Each row is a point. Two turns around zero, p and q, are shown by what they do to some points. Where does a point land after both, in the order given? Backwards means that the second turn is done in reverse. Each puzzle has new turns, and all numbers are rounded.

Turn p:
[ 2.1 -1.4 -0.8] => [ 0.7  2.5 -0.6]
[ 0.8 -0.5 -0.7] => [0.2 1.2 0.1]
[-1.8  0.5  3.5] => [-0.5 -3.3 -2.1]
[1.6 1.6 1.6] => [ 2.5 -1.0 -0.7]
[-0.8  0.3 -7.1] => [-1.8  3.5  6.0]
[-1.9 -0.5  3.7] => [-1.1 -2.9 -2.8]
Turn q:
[-2.5  1.4 -4.0] => [ 1.5  3.0 -3.6]
[-0.1 -1.7  2.2] => [-2.3 -1.2  1.1]
[ 3.6 -2.4  2.7] => [-0.8 -4.4  2.4]
[-1.0  2.7 -0.8] => [1.4 2.6 0.2]
Where do these land?
q, then p: [-1.2  0.6 -2.1] => [1.1 0.7 2.1]
q, then p: [ 4.2 -3.8 -1.4] => [-2.7  4.7 -2.2]
p, then q: [-3.0  0.3  0.5] => [-2.8  0.1 -1.3]
p, then q: [0.0 2.9 3.1] => [-0.3 -4.0 -1.5]

Turn p:
[ 0.2 -0.9 -3.4 -1.7] => [-1.4 -0.3  1.8 -3.1]
[-1.0  5.0 -1.8 -0.3] => [-4.6  1.1  1.5  2.2]
[ 0.1 -3.0  3.6 -0.8] => [ 4.2 -2.1 -0.7  0.5]
[ 1.9  3.2 -1.0  0.8] => [-1.6  3.1  1.3  1.3]
[-1.1 -4.2  2.6  2.0] => [ 3.5 -1.6 -3.8 -0.8]
Turn q:
[-3.8  1.2 -0.2  2.2] => [ 2.0  0.4 -3.9 -1.1]
[ 2.7  1.0  0.7 -1.9] => [-0.6  0.0  2.4  2.5]
[ 0.9 -0.1  3.2  0.2] => [0.2 3.1 1.2 0.6]
[1.6 1.4 1.6 3.5] => [-2.2  3.0 -1.9  1.4]
[-4.2  0.1 -4.7 -1.9] => [ 2.7 -5.4 -1.9 -1.8]
[-1.0 -2.3 -3.8 -1.8] => [ 0.0 -4.2  0.8 -2.4]
[ 3.8 -1.3  3.2 -0.2] => [-2.1  3.2  3.4  0.9]
Where do these land?
q, then p: [ 4.5 -3.7 -2.4 -1.2] => [ 1.7 -5.5 -2.3  1.8]
q, then p: [ 1.8  6.2  0.1 -1.1] => [-0.4  4.1 -5.0 -0.9]
p, then q: [-0.8 -0.5 -2.6  0.2] => [ 2.4 -1.2  0.6 -0.4]
p, then q: [-2.3 -1.1  2.9  1.2] => [-3.2 -1.7 -0.5 -1.8]
q, then p backwards: [ 1.1  1.1  0.1 -0.7] => [-0.1  1.3  1.0 -0.5]
p, then q: [-2.4  2.2  1.5  3.0] => [-1.2 -1.8 -3.9 -1.4]
q, then p: [-1.9 -4.2  0.3 -1.4] => [ 2.4 -1.9  3.6  1.0]

Turn p:
[-1.3 -0.8  1.0 -3.0  2.1 -4.2] => [ 1.3  2.3 -4.9  1.4 -0.2  1.2]
[ 2.1  1.5 -2.2  1.3 -0.5 -1.1] => [-0.8  2.6  2.5 -0.1 -0.3  0.8]
[ 4.2  0.4  4.1  2.0  0.1 -3.4] => [ 1.3  1.7 -0.1 -1.8 -6.3  1.7]
[-0.7 -2.9 -1.3  3.4  0.2  1.6] => [ 0.1 -1.7  2.5  3.1 -0.7 -2.4]
[-0.5  2.8  3.3 -3.0 -1.1  4.1] => [-0.9 -3.4 -1.5 -5.4  1.7  0.1]
[ 0.4 -0.4 -3.1  3.9  2.6  4.1] => [-3.0 -0.4  3.7  1.4  0.3 -5.0]
[-3.5  2.1  0.5 -2.2 -1.2  0.6] => [-1.5 -1.9 -2.1 -0.7  2.8  2.1]
[-0.6 -2.7 -2.3 -2.4 -2.1 -1.8] => [ 3.5  0.9 -0.1  2.1  2.6  1.4]
Turn q:
[ 2.7  1.2 -4.5  1.5  0.9  4.9] => [-3.0  3.4  2.1 -1.9  4.0  3.4]
[-1.7 -5.8 -1.0 -4.4 -1.9 -0.8] => [ 3.8 -5.9  2.2 -2.4 -0.3  1.2]
[-0.6 -1.3  2.3 -2.9  1.9 -2.1] => [ 2.7 -2.1 -2.6 -1.0 -0.1 -2.1]
[-0.1  1.9  2.8 -1.7 -2.8  0.3] => [ 3.3  1.8  1.2  2.0 -1.2 -1.2]
[-2.7  1.6 -0.9  2.9  0.8 -0.2] => [-3.5  0.9  0.4 -0.5 -2.1 -1.4]
[-1.2  0.4  3.1  3.6 -0.4 -0.3] => [-2.0  0.0  0.2  3.4 -0.8 -2.9]
[ 3.6  2.1 -1.7  1.1  1.5 -1.8] => [-1.3  2.1 -3.5  0.6  0.5  2.8]
Where do these land?
q, then p: [ 0.9  1.9 -0.4  8.3  0.0 -0.9] => [-5.4 -4.3  0.4  4.7  0.8  2.0]
q, then p: [-1.1 -2.8 -1.9 -3.0  0.8 -3.0] => [ 4.7  0.1  0.8 -0.3  2.4 -1.5]
p, then q: [-0.6 -0.1 -4.0  0.0 -0.8  2.7] => [-0.9 -0.8 -3.3  0.1  0.5 -3.4]
p, then q: [-1.2  2.5  1.8 -2.7  1.0  0.0] => [ 0.2  0.0  0.8 -4.1 -0.2  1.2]
q, then p: [-0.6  2.9  0.9 -2.0 -1.9  0.2] => [-0.3  1.0  1.5 -2.9 -1.1  2.1]
p, then q: [ 0.6 -1.8  1.4  2.9  0.9  1.1] => [ 0.7 -2.1  0.5  2.7 -1.7  0.7]
q, then p: [-2.0 -3.8  0.1 -4.3 -1.8 -1.3] => [ 6.0  0.3  0.7 -1.4 -1.3 -1.3]
q, then p backwards: [-0.2 -0.1  3.2  1.7  4.8 -1.8] => [-2.9 -0.6  0.9 -1.6  4.9  1.7]
q, then p backwards: [ 4.2  1.3 -1.0 -1.0 -2.9  3.0] => [ 0.7  0.0 -3.9 -1.4 -3.4 -3.1]

Turn p:
[-0.6  2.5 -2.4  0.2 -0.8 -1.0 -0.4 -0.1  3.2] => [ 0.3 -1.7 -3.5 -1.5 -0.1  1.0 -2.0 -0.8  1.0]
[-1.4  0.3  0.8  2.5 -0.2  4.7 -0.9 -1.9 -0.7] => [ 0.0 -2.2  1.8  2.8  1.4  1.6  1.8  0.6  3.4]
[ 0.2 -0.4  0.3 -4.9 -4.0 -3.1 -0.8 -0.3 -1.3] => [ 1.5  2.5 -2.3 -2.2  0.4  1.7  1.2  3.1 -4.5]
[-0.3 -4.6  4.4  4.2  3.0  2.9  1.6  4.0  4.2] => [-4.1 -4.7  3.7  1.6 -1.8 -3.2  3.2 -5.6 -0.7]
[ 0.0 -0.8 -3.8 -2.4 -0.1 -2.8 -2.5 -0.1 -1.8] => [ 1.9  3.5 -2.1 -3.4  1.3 -1.5  0.1  1.5  0.5]
[-1.1 -3.2 -0.5  1.6  2.0  2.6  5.4  5.1  1.8] => [-3.3 -2.7  0.0  3.7  1.4 -5.8 -0.1 -3.6 -2.0]
[ 3.4  3.9  2.3  0.9 -1.2  1.0 -3.1 -0.9 -2.5] => [ 5.1  0.5  2.6  0.9 -1.8  3.7 -0.4  0.2  0.8]
[ 1.9 -0.1 -0.9  0.3 -1.9 -2.7  0.1 -3.6 -2.3] => [ 1.2  0.9  1.3 -2.1 -0.6  0.5 -1.9  4.6 -0.1]
[-3.0  2.3  1.5  2.8  1.7  0.2  0.0 -0.8 -1.7] => [-1.0  0.7  0.0  3.0 -2.8  0.6  0.2  0.5  3.5]
[ 1.1  0.2 -1.7 -5.1  1.4 -1.9  0.7 -1.4  1.1] => [-1.3  3.2 -1.3 -2.7  2.4  1.4 -2.4 -0.5 -2.1]
Turn q:
[-3.2  0.5  1.9  3.7  4.3 -0.5 -4.5  2.2 -1.3] => [ 1.6  2.4  0.5 -4.5  1.3  0.9  5.8 -2.7 -0.7]
[-3.6  2.4 -1.0  2.1 -1.5  1.4 -0.8 -1.9 -0.5] => [-1.0 -0.7 -2.7 -1.4  1.1  0.0 -0.2 -4.0  2.2]
[ 1.0  0.1  3.2 -3.6 -3.4 -0.8 -0.6  1.7  1.3] => [-1.7 -0.6 -1.5  0.3 -2.4 -1.2  0.9  5.0  1.7]
[-0.9 -0.9 -2.7  3.6  0.0 -1.2 -0.6 -1.2  1.4] => [-1.5  1.8  2.3 -0.9  2.2  0.2 -1.3 -2.8  1.0]
[ 2.2 -0.9 -2.2 -1.1  2.2  1.0 -2.3 -6.5 -0.2] => [-0.3 -1.3  1.4  2.7  0.3  7.0 -1.2 -1.9  0.2]
[ 1.7 -1.0  1.3 -0.4 -2.4  3.4  2.3  0.1  1.8] => [ 2.5 -0.4 -0.8  1.8 -0.1 -1.2 -2.5  2.4  2.9]
[-1.3 -1.9 -0.7  1.4  1.8 -0.4  3.7 -4.1 -0.8] => [ 1.3  1.8  0.6  1.2 -2.2  1.2 -3.6 -3.9 -1.1]
[ 4.0  3.6  3.1 -3.8 -1.5 -0.8  0.3  6.1 -2.6] => [ 0.4 -3.6 -2.5 -1.8 -0.2 -3.0  1.9  7.2 -3.6]
[-3.8 -0.3 -1.0  1.2  1.8 -2.5 -1.2  2.8 -0.2] => [-1.5  2.0  1.1 -1.4  0.2 -2.4  3.4 -2.6 -1.4]
[-0.6 -0.3  0.4  4.2  0.9 -2.1  0.1 -0.7 -1.7] => [ 0.1  2.7  0.3 -3.3  0.7  0.7 -1.1 -2.0 -1.5]
[ 3.4  1.0 -2.0 -3.4  1.7  0.7  2.1 -3.5  3.2] => [ 0.3 -4.4  3.4  3.4 -1.8  2.1 -2.7  0.4  0.5]
[ 1.0 -2.4 -0.2 -3.8 -4.0  1.9  1.5  5.0 -0.5] => [-0.1  0.5 -2.4  4.1  0.9 -4.5  0.5  4.9  0.0]
Where do these land?
p, then q: [-5.7  2.3  0.3  2.2  2.6  3.9  3.1  4.9  3.5] => [-2.2  4.4  2.6 -0.3  1.5  1.5 -4.1 -7.2  2.6]
p, then q: [-1.6  0.4  1.4  3.0 -1.7  0.5  2.6  2.2  2.3] => [-1.5  4.9 -0.3  0.9  1.3 -0.2 -1.8 -1.1  0.3]
p, then q: [ 2.0  1.9 -0.7 -1.5  0.3 -3.4 -0.3 -2.5 -5.4] => [-0.2 -4.4 -1.1 -3.4  2.3 -1.2  2.4  3.7  0.1]
p, then q: [ 1.8 -2.8 -3.9  0.8 -0.6 -0.5  0.0 -1.4  1.8] => [-1.2  0.5  2.2  2.1 -2.4  0.6  3.3  1.3 -1.8]
q, then p: [ 1.4 -3.5  0.5  2.1  1.5  2.4  0.9  0.7  1.1] => [ 2.1 -0.6  2.3 -0.1 -2.0  1.7 -2.2 -2.7 -0.3]
p, then q backwards: [-0.5  6.3  3.7 -2.3  2.7 -5.6 -2.4 -0.7 -0.6] => [-2.1 -4.2  5.4  0.6  0.6 -2.4  0.8 -6.5 -2.1]
q, then p: [ 1.4  3.0  0.7 -0.5 -1.1  0.1 -5.2 -1.1 -2.7] => [-2.1  0.9 -0.8  2.3  5.4 -2.4  0.5 -1.5  0.3]
p, then q: [ 2.3 -2.0 -1.2 -2.3 -1.6  2.3  2.0  0.4  0.8] => [ 2.0  1.4  0.3 -0.1 -0.6  2.1  1.8 -0.7 -3.7]
q, then p: [ 0.2 -1.6 -0.1 -1.2 -1.4  0.9 -1.1 -4.7 -1.4] => [ 1.2 -3.0 -0.5  1.1  2.4  0.5  0.9 -0.5  3.6]
q, then p: [-1.5 -4.0 -0.7 -0.3 -0.7 -0.7  0.3  2.2  0.7] => [ 0.3 -0.3 -1.5  1.3 -3.9  0.6 -2.2  0.0  0.8]
